Each wall is flat, endless, passes through zero and stands at right angles to its row. A trip goes straight from one point to another. Which walls does it cross, in order?
In the rows, 128 means zero.

Walls:
(1): [106 132 114]
(2): [ 61 132 116]
(3): [107  58 136]
(4): [114 157  87]
Trips:
[178 121 111] to [146 123  83] => 4, 1
[149 160 131] to [192 178 211] => 4
[168 190 109] to [ 93  90 131] => 1, 2, 3, 4
[127 145 177] to [107 187 211] => 2

Walls:
(1): [ 89  80 138 107 144 124 193 127 193  48  91 133 101 152]
(2): [142  80 129  71 159  97 156  64 129 138 125 131 186 147]
(3): [132 109 134  52 118 158 127 139 190 134  72 121 104 132]
(4): [128 162 123 102  78 147 141  96  86 111  69 132  98 172]
Trips:
[178  93 152 131  97 140 104 120 129 153 105 128 156 109] to [ 94 125 127 154  89 149 143 114 155 147 172 187 102  72] => 2, 3
[166 180 110 113  83 176  65 153 130  82  85 169 131  84] to [ 64 133 166 172 151 156  97  66 101 198 130  87 107 143] => 3
[115 116 117 129 139 134 120  67 164  79 177 120  39  98] to [ 81 121  96  93 147  93  81 109 128 161  77  70  92 122] => 4, 2, 1
[ 56 133 149 143 152 103 192 173 149 158 136 128 109 145] to [145 137 118 173  73 113 130 128 131 143 163 155 145 140] => 1
[ 81 121 123 182  95 129 117 173 115 215 101 120  66 176] to [188 144 127 132 150 134 139 215  89  94  91 125 166  53] => 4
[114 113  93 161 150 180 135 143 158 129 151 143  83 137] to [ 96 133 129 155 116  65  81 138  84 166 180 133 127 164] => 3, 1

Walls:
(1): [109 158 120 120 178 118 140 164  99  91  22 108 135 128 146 148 115 121
 144  45 165 140  97 145  91 177  70 102 129 124 118 135  98 143 130 160
 170  95 215 163 103 156 106 125 157 114 175 156]
(2): [101 176 131 140 156  77 151 184 174 249 117  83 132 122  97 155 108 152
 164 127 106 134 158 105 146 179  86 139  53  96 103 101 161 159 104  94
 107 186 165 112 160 152  77 151 112 141 111 118]
(3): [124 138  91 147 151 184 138 103  89 147 118 163  62 115 223 103  57 109
 145 132 162 169  47 119 167  96 161 156 129 115 140 137 105 142 105 154
 165 156 135  97 152  98 127 155 110  81 177 170]
(4): [102 100 118  94  90 117 136 147  67  95 184 153 140 117  95  92 135 111
 140 178 107 146 134 139 163 135 108 180  93 124 129 234 144 148 170  94
  90 114 103 107 158 123 107 159  76 182  93 149]
(5): [125 112 140  97 111  42 175 174 135 136  90 136 187 127  52 180  98 146
 158 121 102 166 164 122 104 131 124 167 191 143 167 103 118 136 188 185
 124 173 110 122 101 121 200 144 116 163 111  71]
Trips:
[120  79 135 181 125 106 107  98 103 127 137 162 178 122 100 136  66  87
  99 130 115 121 160 156 116 161 165 157 117 155 118  83 140  71  74 148
  99 112 171 127 140 132 133 108 111 143  55 137] to [141 119  91 140 141  94  48 199 115 134 131 175 114  72 186 120  69 140
 132 130  99 123 142 119 133  96  81  98 124  86 144 160  88 152 116 181
 183 125 156  45 119 180 104 119 118 116  92 117] => 2, 3, 1, 5
[133  52 102 126 152 171 154 175 134 152 151 140  87 144 126 130 146 101
  42  86 124  50 101 108 145 193 168  56 134 143 136 134  90 108  40 121
 160 137 117 167  81 116  78 123 129 154 188 118] to [123 185 111 164 186 101 109 123 164  73 131 147 132 131 181 145 116 190
 138 141 118 122  86 122 169 182 140  74 176 104 147 126 153 125 121 114
 156  64 128 205 133  97 170 159 177 112 140  80] => none
[153 112  77 154  91 118 176 157  91  62 113 162 152 115 101 146 164  81
 103 103 101 105 133 162 151 114 135 172 120 148 135 126 176 128 130  49
 145 117 115 138 109 153 123 166  96  98  82 148] to [200 105 178 104 153 149 144  98 116 160 133 144 122 154  62 106 128 139
 128 183 184 166 161 182 198 109  51 111  87 108 102 101 176 129 112 164
 131 136 121 144  52 110  90 126 140 171 135 126] => 2, 5
[173 193 165 179  50 120 109 191 113 117 118 108 130  76 111 142 144 171
 207 164 147 169 118 192 174  97 136 104 160 144 144  49 127 160 123 169
 130 114 145  91 196 155 112 122 109 108 136 131] to [175 167 148  96 140 142 113  64 128 171 142 119 142 109  80 119 116 186
 123 105 180 142 188 102 186  95 116  93 130 156 116 143 143 103 126 165
  96 142  85 175 164 153 123 162 124 153  85 136] => 3, 4
[149 165 127 128 155 147  54 187 131 201 140 138 128 114 124 192  91  96
 110 115 122 109 119  84 112  75  48  70 126 123 108 101 102 154  26 141
 179 154  83 197 114 158 125 118 124  70 127 166] to [ 50 113  77 149 149 191 105  87 150 118  96 123 130 129 158 138 119 185
 156 147 103 155 114 115 104 143 160 191 129 189 167 154  84 139 144 111
 156 169 136 161  90 133 129 128 155 139 127 123] => 2, 5
[125 121 152 122 162 146 181 188 120 152 160 168 130  36  77 115 132 154
 137  72 105 119 103 118 111 123  62 173 109 124 149 125 113 124 172 191
 135 116 108 102  72 111 104 108 113 164 167 107] to [146 197  95 129 121 112  73 148 168 134 218 135  95  74 111 112 129 160
  72 154 205 107 152 128 124 131 158  93 114 156 166 134 114 113 156 158
 141 117 218 136 190 137 129  74 128 116  92 146] => 5, 1, 4
[117 150 145 121 180 129 118 227 160 144 154  89 133  79 132  94 113 165
 160 130  98 114  92 193 147 120 128 128 109 123 116 173  86  49  91  97
 130 120  99 147 180 135 183 149 116 166 149 110] to [ 85  95 174 188 127  80 190 104 131 107 132 112  85 102  81 194 165 124
 103  87 162 152  96 129 117 159  85  62  94 117 113 165  88 100  97 125
  60 177 136 151 177 152 110 117 194 117 119 165] => 1, 4

Walls:
(1): [ 78  42 132 173 110 116 101 165 125  48 146 105  97  89 122 184 104 106
 119 152 152 121 160  54 111  94 154 111 163 155 240 128 151 152 128  82
 138 187  65 171 152  77 123 146 172 136 143 147]
(2): [167 217 134 153  92  81 117 183  89 181 127  84 229 112  95 125 127  78
  80 117 174 152 143 241 195 120 150 140  53 149 109 119  98 127 140 148
  85 156 139 124 121  97 123 145 113  95 166  72]
(3): [120 142 120 102 115  85  72 174 115 108 151 128  76 114 165 162  94 131
 147  88 141 181 124  86 163 118 146 158 121 141  91 165  47 140 155 105
 101 144 133 147 173 146 112  87 162 145 129 141]
(4): [137 117  66 117 123 133 106 141 124 152 162  81 105 139 112 129 175 152
 135  87 194 142 160 132 124  79 160 105  95 187 202  61 142 103 106 169
 152  85  94 186 137 154 112 172  90 198 130 126]
(5): [115 159 126 101 121  66 185 164 159  89 172 160 104  78  83  87 160  59
 142 112 195 102 148 154 140 118 140 125 154 132  35 141 106 209  57 152
  96 135 143 172 107 106 160 162 103 134  68 145]
(6): [110 130 123 190  91 113 201  89 114  71 115 116 155 126 193  67 126 122
 138  54 106 180 153  95 152 126 161  98 117  43 159  97 147 168 124  82
  69 113 104 157 122 130 133 208  85 109 160 152]
(7): [130 130 103 161 146 120 136  82 138 125 121  81 149  83 148 113 162  84
 136 115  73  99  39 123 141 149 108 140 178 164  81 107 139 134 117 145
 195 116 110  80 190 143 146 166 164  98 135 136]
(8): [154 166 154 135  70  97 125 165 117 161 150 149 202 132 100 144  92 158
 161 139 182 111  99 116 146 125 138 109 160 101 113 175  94 176 150 139
  94 131 103  70 187 117 113 113 129 143 105 118]
Trips:
[114  75 126  98  91  98 138 100 122 129 137 208 123 165 118  97  86  89
 124 145 111 175 153 126 145 150 139  86 136 189 125 122  67 112 180 106
 110 108  92 183 152 201 158 111 125 177 144 188] to [139  33 106 123 101 115 118 126 111  67 150 138  66 160  83 122 191 116
 161 132 154 119 127 118 104 134 150 142 124 119  97  66 146 178  83 117
 207  76 144 200 149 167 118 175 101 130 176 172] => 7, 3
[141 103 121 102 132  91  81 170 172 122  91 101 134 122 142 128 198 141
 109 105 148 145 124 123 151 153 110 111  65  98 159 116 128 112  59 159
 117 136 125 120 102 117 119 117  61 116 141 120] to [180 116 107 150 128 129 131  64 118  90 128  63 177 110 133  67  98  69
 157  92 195  68 136 148 178 187  71  86 163 137 113 143 148  99  68 133
 168 130 129 124  37  72 110 105  44 143 159 114] => 7
[156 115 119 163 108  77 134 184 114 162 137 143 157 109 118  60 161 212
 161 164 173 200 148 177  80 107 102  94 117 114 218  99 138 131  82 114
 165 115 127 170 108 125 100 217 161  76  94  87] to [ 93 106  97  77  94 116 118 127  89 126 152 133 148  54 179 119 114 146
 141 139 203  68  92 142 103 127 166 109 110  91 141 113 111 117 104 197
 154 103 127  82 170  94  85 153 120  81 139 164] => 7, 6
[147 157  67 135  87 135 175 155 100 103 184  99 121 108 134 160 120 113
  95 148 111  64  78 138 171 104  73 186 249  98 129 136 127  98 197 154
 129 147  84 111 181 110 114 155 120 193 110 203] to [163  97 114 176 173 155 135 109 144 127  91 131 156 123  90 109 135 126
 135  53 139  97 152  78 140 164 138 174 109 160 188 134 207 133 137  50
 194 142 133 105 171 135 128  67 143 137 170 123] => 5, 3, 4, 8, 6
